Rows are points. Two turns around zero, p and q, are shown by what they do to some points. Write where each new point lands after one turn and then the other. Backwards means that the second turn is done in reverse. Each puzzle has new turns, and all numbers are rounded.

Turn p:
[-31  40  13] -> [-18  -2  49]
[-12  25 -15] -> [-28   3  14]
[-69 -34  -3] -> [ -3 -76  12]
[49  4 19] -> [ 26  44 -12]
[ 63 -36 -15] -> [ 23  30 -64]
Turn q:
[-39  24 -14] -> [  4  33 -34]
[ 4 61 25] -> [-25  56  23]
[ 24 -62  15] -> [ -7 -67  11]
[-36 -42 -32] -> [ 25 -30 -51]
[46 20  5] -> [ 5  9 49]
Where do these land?
q, then p: [-54  28  53] -> [-62 -37  36]
q, then p: [  8 -27  -1] -> [ 16 -13 -19]
q, then p: [31 29 11] -> [20 11 38]
p, then q: [ 15 -30 -64] -> [ 55   2 -47]

Turn p:
[  2  37   8 -32] -> [-16   1  12 -46]
[-69 -46  -1  11] -> [-10  11  51  65]
[ 31  68 -20   9] -> [-19  31 -46 -51]
[-18 -48  42  15] -> [45 -7 35 36]
[ 53 -11 -29  -2] -> [  0 -35 -51  -3]
Turn q:
[-11  74 -67  27] -> [39 75 19 58]
[ 9 24 18 -2] -> [-6 -3 30  5]
[-42 -25   9  -4] -> [-12 -28 -35  19]
[ 56 -23  14 -44] -> [-36   6  14 -65]
[-12 -50  25  23] -> [ 15 -50 -29 -17]
Where do these land?
q, then p: [-21 -14 -49  -5] -> [-37  19 -36  -6]
q, then p: [ -4  -9 -28  -1] -> [-20   6 -18 -10]
q, then p: [-70  60  67 -52] -> [40 69 47 84]
p, then q backwards: [ 21 -44  -1  16] -> [-38  -4   5  34]
q, then p backwards: [60 11 25 -1] -> [-19  25  40 -42]
q, then p backwards: [ 14  -4 -15  42] -> [18 -5 39 17]

Turn p:
[  2  -3 -49 -29  17  11] -> [ 17 -26 -45   1 -12  22]
[-22 -20 -44  74 -32  31] -> [-66  30  -8  22 -61  27]
[  4 -14   5  24  14 -13] -> [-5 15  4 30  6 -4]
[ 79  16   1 -55 -17 -71] -> [119  14  23  -9   0   0]
[-33  73  31  11  30 -32] -> [ -7  53 -22 -37  63 -29]
[-20  24  25  36  50  32] -> [-52  12  -8   7  57  14]
[ 23 -49 -19  -8 -56 -20] -> [ 30 -10  28  17 -69  -9]
[-33   2  36 -51  37  13] -> [ -4 -49 -12 -18  50 -33]
[ -2 -29  13  -2 -44  50] -> [-32 -37  39 -13 -35  11]
Turn q:
[-57   8   5  17  14  30] -> [-58  12  20  20 -20   0]
[-27  10 -34   9  49 -16] -> [-30 -27  -8  49  23   5]
[ -9   4 -43  22 -91 -19] -> [ 36 -28 -24   1 -88 -25]
[  7 -21   8 -29 -12  49] -> [-18  35 -24 -41  -4   8]
[ -8  45   2 -66  -7 -22] -> [ -4 -11 -13 -16  29 -75]
[44  3 27 79  8 26] -> [ 41  52  36  33 -13  53]
[-19  14  24  -1 -41 -48] -> [ 20 -34  36 -14 -23 -38]
[ 27 -61   0  -9  81 -51] -> [  5 -55   2  -4  81  64]
[ 40  -1  10 -23  -1  51] -> [  8  56 -26 -27  15   7]
Where do these land?
p, then q: [-22  80 -59  14  58   2] -> [-39  14 -86  62  18 -24]
q, then p: [-52   9 -27  -4  -1 -38] -> [-17   2   6  41 -33 -43]
p, then q: [ 19  -8  55 -36 -26  27] -> [ -5  -2  33 -60  32  20]
p, then q backwards: [-28 -40  30   9  21  -9] -> [-33  43 -10  -8  21 -19]
p, then q: [ 40 -38  67  15 -43 -21] -> [ 35  17  87 -30  11  -2]
p, then q: [ 59 -29  -6 -22 -10   4] -> [ 31  40   8 -29  -9  38]
p, then q backwards: [-17  26 -59  24   1  35] -> [ -7 -47 -36  -3  -2  52]

Turn p:
[ 15 -24 -41  -3 -29 -41 -41  45] -> [-23  11 -35 -64  -4 -22  -7  47]
[10 -5 52 -1 23 31 37 35] -> [ 29   4  42  33 -16  40  19  30]
[ 47 -25  47 -41 -14 -21  53  35] -> [ 33  34  -4 -16 -19  67  58  25]
[-32 -29 -13 -18   0  43  45 -20] -> [-41 -27   2  43 -29  24  24 -20]
[-16  11  51  -6 -57 -19 -24  27] -> [  1  77  24 -24 -27 -10  -6   4]
[ 12  -6 -39 -17  36  50  -9 -63] -> [-21 -77   7   3  20  16 -12 -52]
[-58 -21 -17 -22  21 -72 -65 -30] -> [-32   2   0 -42  33 -95  43 -22]
[-17  66 -48  26  37 -11 -39  31] -> [-11  -3  -4  11  73 -41 -54  37]
[ 37  67 -12  49 -13   3  18  -1] -> [ 42  16 -35  26  23  17 -65   0]
[  3 -35  19  32  -3  38  24 -59] -> [ 22 -40   3  28 -53   4   1 -49]
Turn q:
[ -2 -14  38  -9 -76 -24  10 -41] -> [ 35  -5 -12 -38 -61 -16  19 -52]
[-29  19  32  31 -43 -48   1   6] -> [ 26  47  11  20 -47  -6   1 -42]
[-18 -14 -64  -6  40  52 -52  21] -> [-36 -10 -45  24  52 -33 -31  57]
[ 30  27  59  12 -31   0 -10  -5] -> [ 25  -5  30 -21 -44  17 -41 -22]
[ -6 -29 -47  27  87  43   2 -13] -> [-72 -27 -26  29  73  21  -4  13]
[ -1  27 -57  -4  38  58  53  13] -> [-19 -30 -26  34  25  55  27  66]
[-17  -6  72 -34 -28 -31  15  12] -> [  8   5  57 -19 -58 -28  23 -19]
[ 33 -39 -59  11  35   9  -8  37] -> [ 10 -23  -7  27  84 -11  -2  18]
[ 10  30  27 -28 -21 -60 -11 -29] -> [ 21  50  19 -57 -24   2   7 -19]
Where do these land?
q, then p backwards: [ 14 -31 -58 -38  31  11  26  19] -> [  0  -3 -26 -25  68 -36   9  27]
q, then p: [-25  15  16  62 -62  -5  24 -24] -> [ -2 -12 -46  -6 -33  11 -59 -54]
q, then p backwards: [ 30  47  17  15 -37 -14  33 -31] -> [ 60 -14  36  -9 -34  15  22 -12]
q, then p: [ 14 -30  -1 -22 -26 -31  -5  43] -> [ 57  11 -17 -18  12  11  28   5]
q, then p: [ 20 -24   7  12  51  25 -27  40] -> [ 23 -15  44  -5  -2 -55  19  25]
q, then p: [-24  51   1  52 -31 -50 -14 -16] -> [  5  14 -15   2  29  13 -79 -46]
q, then p: [-69  61  72  -9  41  27  51 -54] -> [-81  68  30  59 -66   4 -29 -28]
p, then q: [  9 -17 -27 -40   6  39 -46  26] -> [-38 -14  22   3 -28 -59  12  21]
q, then p backwards: [ 32 -72 -27 -33  28  -1 -42  -2] -> [ -8  18 -43  -9  52 -39 -62 -16]

Turn p:
[-47 -13  31 -25  -5  11   9  40 -17] -> [-33 -33  15 -14 -29 -32  23  32   8]
[-20  23  13 -11  13  -9 -55 -67 -59] -> [-13   1  12 -64  -2  31 -40   0 -74]
[-10  23 -52   8 -15  24 -17 -10  11] -> [ 2 13  1 23 22 49 -3 33 -5]
[ 55 -44  37  -9  -2   6 -12  33 -53] -> [ 65 -14  16 -44  -7 -62  -1   5   4]
[ 19  -9  35  24 -10  29  23  -3  23] -> [  3  11   3 -22   8   0  20 -22  52]
[-10  94 -14 -26 -60  13  33 -40  21] -> [-38  35  57  26  28  64  63 -21 -30]
[-39  -1 -12  20 -19 -42  -4  38  56] -> [-24  -8  -1  64 -53  14 -11  -1  31]
[ 82 -19   0  72  58  -1  50  32  -8] -> [ 49 -16 -16  15  72 -56 -40 -51  61]
[ 16   2   9 -14  58  -8 -22 -11  24] -> [-17  43 -31  -5   5 -29 -33  -8  -9]
[-47 -56 -47 -37 -19 -24  -4 -13   3] -> [  4 -33 -57  21 -45  23  24  31 -36]
Turn q:
[ 35   3 -61 -64 -18 -38  26  32 -12] -> [ -2 -35 -33 -50  23 -10 -67 -38 -35]
[ 60 -32 -18  14  -8 -17  -6  58 -19] -> [-19 -39  -8 -10  28 -71 -10  12 -35]
[-59  -6  -3  29  18  -9  15 -44 -14] -> [  4  13  -3  57 -45  38  -9   6  10]
[-30   0 -38 -33  22   7 -21  23   8] -> [ -9 -31  29  -7  20  43 -22  -5 -15]
[ 46 -41  41 -41 -62 -53 -31  66  46] -> [-58  51 -17 -40  98 -52 -10   1 -32]
[-20 -28  47  -5 -28  46 -18 -56   7] -> [-34  32 -11   2 -10  23  35  21  73]
[ 3 25 12 50 40 40 62 -2  4] -> [ 67 -14 -17  11 -40   5  46  35 -14]
[  7  27 -19  34  36   9   0 -45  19] -> [ 55 -14  10  36  -9   7  15 -18  28]
[-58  34  32  40 -42  33 -28 -41 -15] -> [ -2  57  49  11 -54  14   3  30  54]
[ 17  18   9 -24  42 -18   0   8 -25] -> [ -3 -18   2  -8 -12   0  21 -45 -32]
Where do these land?
q, then p backwards: [ 48  26  40 -19   1  32  51  20 -37] -> [ -4 -64  45 -53  -9   8   3 -28 -22]
p, then q: [-19  13  -9  81  15 -22 -31 -40  18] -> [-14 -18  56   4  21  24  19  10  75]
p, then q: [-16 -15 -10 -14  17  20  29  -3  13] -> [ 17 -18  -9  14   2  22 -23  11 -21]
q, then p backwards: [-22  10  27 -21  16 -20  15  50   5] -> [ -4  27 -10 -41  -4  -3 -15 -44 -21]
q, then p: [ 25 -27  74 -39   0  11  23  -3 -97] -> [-28 -64  -4  38 -29  54  78  11 -47]
p, then q backwards: [-16 -29 -18  43   4  31 -43 -22  33] -> [-39 -11 -19 -25 -39  25  36 -36  17]
p, then q: [  0   7 -23 -45   2 -30  39 -13  10] -> [ 17 -12 -20  29 -55  -9 -21   7  -6]
q, then p backwards: [-31  18   2  35 -42  14 -59 -44  42] -> [ 36  43   7  41 -18  41 -17  48  47]
p, then q: [-29 -25 -43  89 -61  -8 -39 -14  39] -> [ 15 -23  27 -30  50 -17  29  77  80]
p, then q: [ 51  -4  -4 -48  24 -32   3  31  18] -> [ 31  21   2  24 -23 -51 -28 -39 -21]
p, then q: [  9  27 -37 -61  23   5  12  37 -44] -> [-19 -11   0  28 -38 -32   8 -10 -78]

Turn p:
[ 37  14   0 -24 -14   4  17 -91  20 -38  26] -> [ 69  31   0 -25  41  53  20  18  17 -30 -26]
[-33  14  36   2 -22 -36   4  73 -22 -21 -18] -> [-41  11 -50  18 -46 -25 -29   4 -11  46 -24]
[ 16 -12  -5  47  -1 -15  16 -17  23  27 -65] -> [  1  10  52  27  19   1 -50 -48   8   5 -10]
[ -5 -49 -13 -67 -65  -5 -34  -3 -40 -17  50] -> [-23  18 -78  31  30   5  69  34  39 -21  17]
[ -2  42   9  -5 -11  50  39 -48  10  53  39] -> [ 65  11  32 -26 -36 -27  32  -6  20 -56  -1]
[ 19   1 -27  54   2   7  21   4   5 -18  25] -> [-23   8   7 -47   2  21  -7 -36 -13 -25  -5]
[ -3  -1 -34 -15  35  10  64 -72   4   8  14] -> [ 57 -44  30 -37  20  20  25 -23  40 -20 -30]
[  5 -38  36   5  30 -32 -31  79  21  18  -8] -> [-51  -5  -1  25  16 -53  -4   1 -62  50   5]
[ 41  19 -73 -97 -39 -10 -18 -46   1  -8  37] -> [ 54  30 -37 -22  44  38  69  18  66  17  60]
[  1 -14  -7  -1  16  43  -1  16  15  -7 -36] -> [-27 -10  41  -7   7  -9 -21  28  15   3   6]
[-58  11   7  26   5 -19 -39  15  20 -10 -14] -> [ -3 -25 -33  14  -7 -15 -61   7 -26  -3  19]
[ -7  15  39  38  26  27  12  35 -14  -8 -12] -> [-30  -7  27  -8 -47  -8 -22  11 -33  -1 -27]
[-10  -2  31  36  37 -23 -50  54 -45  21 -39] -> [-49 -27  10  59 -42   2 -21  -7 -57  34  17]
Turn q:
[ 59 -37   6  10 -25   5 -13  28  36  34 -10] -> [ -9  48 -14  61  -4 -39  13   1  -4  25  23]
[-75  19  23 -15 -36  17   8 -10  10 -24  17] -> [-25 -21  46  -9 -25  68   1  -6 -16 -26  -5]
[ 37 -23   1  19  13  42 -40 -24  34  30 -44] -> [-34   2 -42  50  30  -5 -10  23  12  54  17]
[ 28 -49  44 -20  21  38  -4  29  30 -10 -24] -> [-59  33 -18  13  21 -21  35  31 -38  11  10]
[-53  27  -8   7  -9   6  37 -27  49  -1 -19] -> [-34   8  32 -19 -23  52 -17  -5  36  24 -22]
[ 27 -14  25  22  51 -11 -25 -29   9  17   4] -> [ -2   6 -35  12  24 -21 -30  54  14  -6  -6]
[ 17  -9  18  -1   1  19   3  53 -40  54 -24] -> [ 31   8  -7  -2 -16 -27  18  20 -53  48  33]
[-47  24  -1 -29 -34 -22 -35 -22  13  -8 -10] -> [-12 -33  -7  20 -39  45 -15 -25  -6 -17 -30]
[ 10 -50  -7  40 -13  34 -22  65 -30  28  34] -> [ 24 -17  34  36  -2 -50  42  28 -18   6  66]
[ 19  38  -2 -13  18  40 -17  27  33 -11  -1] -> [-49  -6  13  -2  17 -27 -33 -21 -25  18   8]
[ -8  14 -64 -46  51 -81  48 -39 -43 -25  50] -> [ 46  -8 -37 -98 -20 -18 -10 -34  60 -72 -21]
[ 11 -12  21  58  -8 -26 -21  47  -7  -3 -20] -> [ 27  -3  30  42   3 -39  20  30 -15  19 -33]
[  4  16 -74 -24  17 -48  49 -50 -82 -60  14] -> [ 67 -28 -29 -86  33   8  24 -61  51 -46 -26]
[-29  57  19  -8 -49 -14  31 -48 -11 -21  32] -> [ 28  11  33 -16   0  73 -37 -35  -1 -38 -16]
Where do these land?
q, then p: [-35  11  10  40 -24 -37 -14  42  16 -31  44] -> [-21  41 -11  35   2   9 -37  20 -31   4 -62]
p, then q: [-22 -37   6  -7   6  34 -38  12  22 -53  44] -> [-16 -45  13 -50 -22 -45  44 -10 -14 -16  -4]
p, then q: [-38 -38  38 -40 -55 -44 -23 -21  43 -49 -36] -> [ -9 -55   0  11  -1 -90 -28   6  34  58 -27]
p, then q: [ 38  37  13  41   6   1 -33 -11 -33 -44 -22] -> [ -1 -39  27  12  30  29  -8 -10 -49  23  45]
p, then q: [-12  29 -30  30  39  -6  35 -35  10   5   8] -> [-20  20 -58  19  30  19  15  -6 -13 -21  17]
q, then p: [ 35 -36  30  28 -51 -21 -31 -21 -48   4 -19] -> [-38  13  60 -39 -13  43   2 -48 -15  -1  -9]
q, then p backwards: [  5  33  -5  -7 -30 -36  17 -18 -54 -50  21] -> [  5   2  -5  36  10 -13  37 -74  19   9  32]
q, then p: [-13 -63 -25 -50  33 -20 -11  42  37  48  16] -> [  0  28 -93 -23   3 -26 -12 -45  43  -1   3]
p, then q: [ 33   1  17  46   5 -12  36  29 -44 -26 -43] -> [ -4 -27   1  22 -11  76  -7  16 -23  49   1]
q, then p: [ 39 -44   1   8  30  -5  16  51  21  40  46] -> [ 20  28 -72 -26 -21  -8   3 -37 -34  37  -2]
p, then q: [-18  27  20 -38  -3  15  37 -35  -8  19  39] -> [ -1  61  -8   4  15 -19  26 -46   3  10 -20]
q, then p backwards: [ 33  44 -45 -30 -11  46  48 -50  31  40 -19] -> [ 27  34 -77  18 -38 -56   4  31  15 -25 -36]
q, then p: [-33  -5 -24  18  22  46  -7  38 -24  48 -54] -> [-13  -4   3  32   0 -69  60 -45  11  -9   4]
q, then p: [-13  40  -8 -40  33  37 -33 -22  32  51 -24] -> [-11 -30 -31  32   7 -26  11   0  16 -42  76]
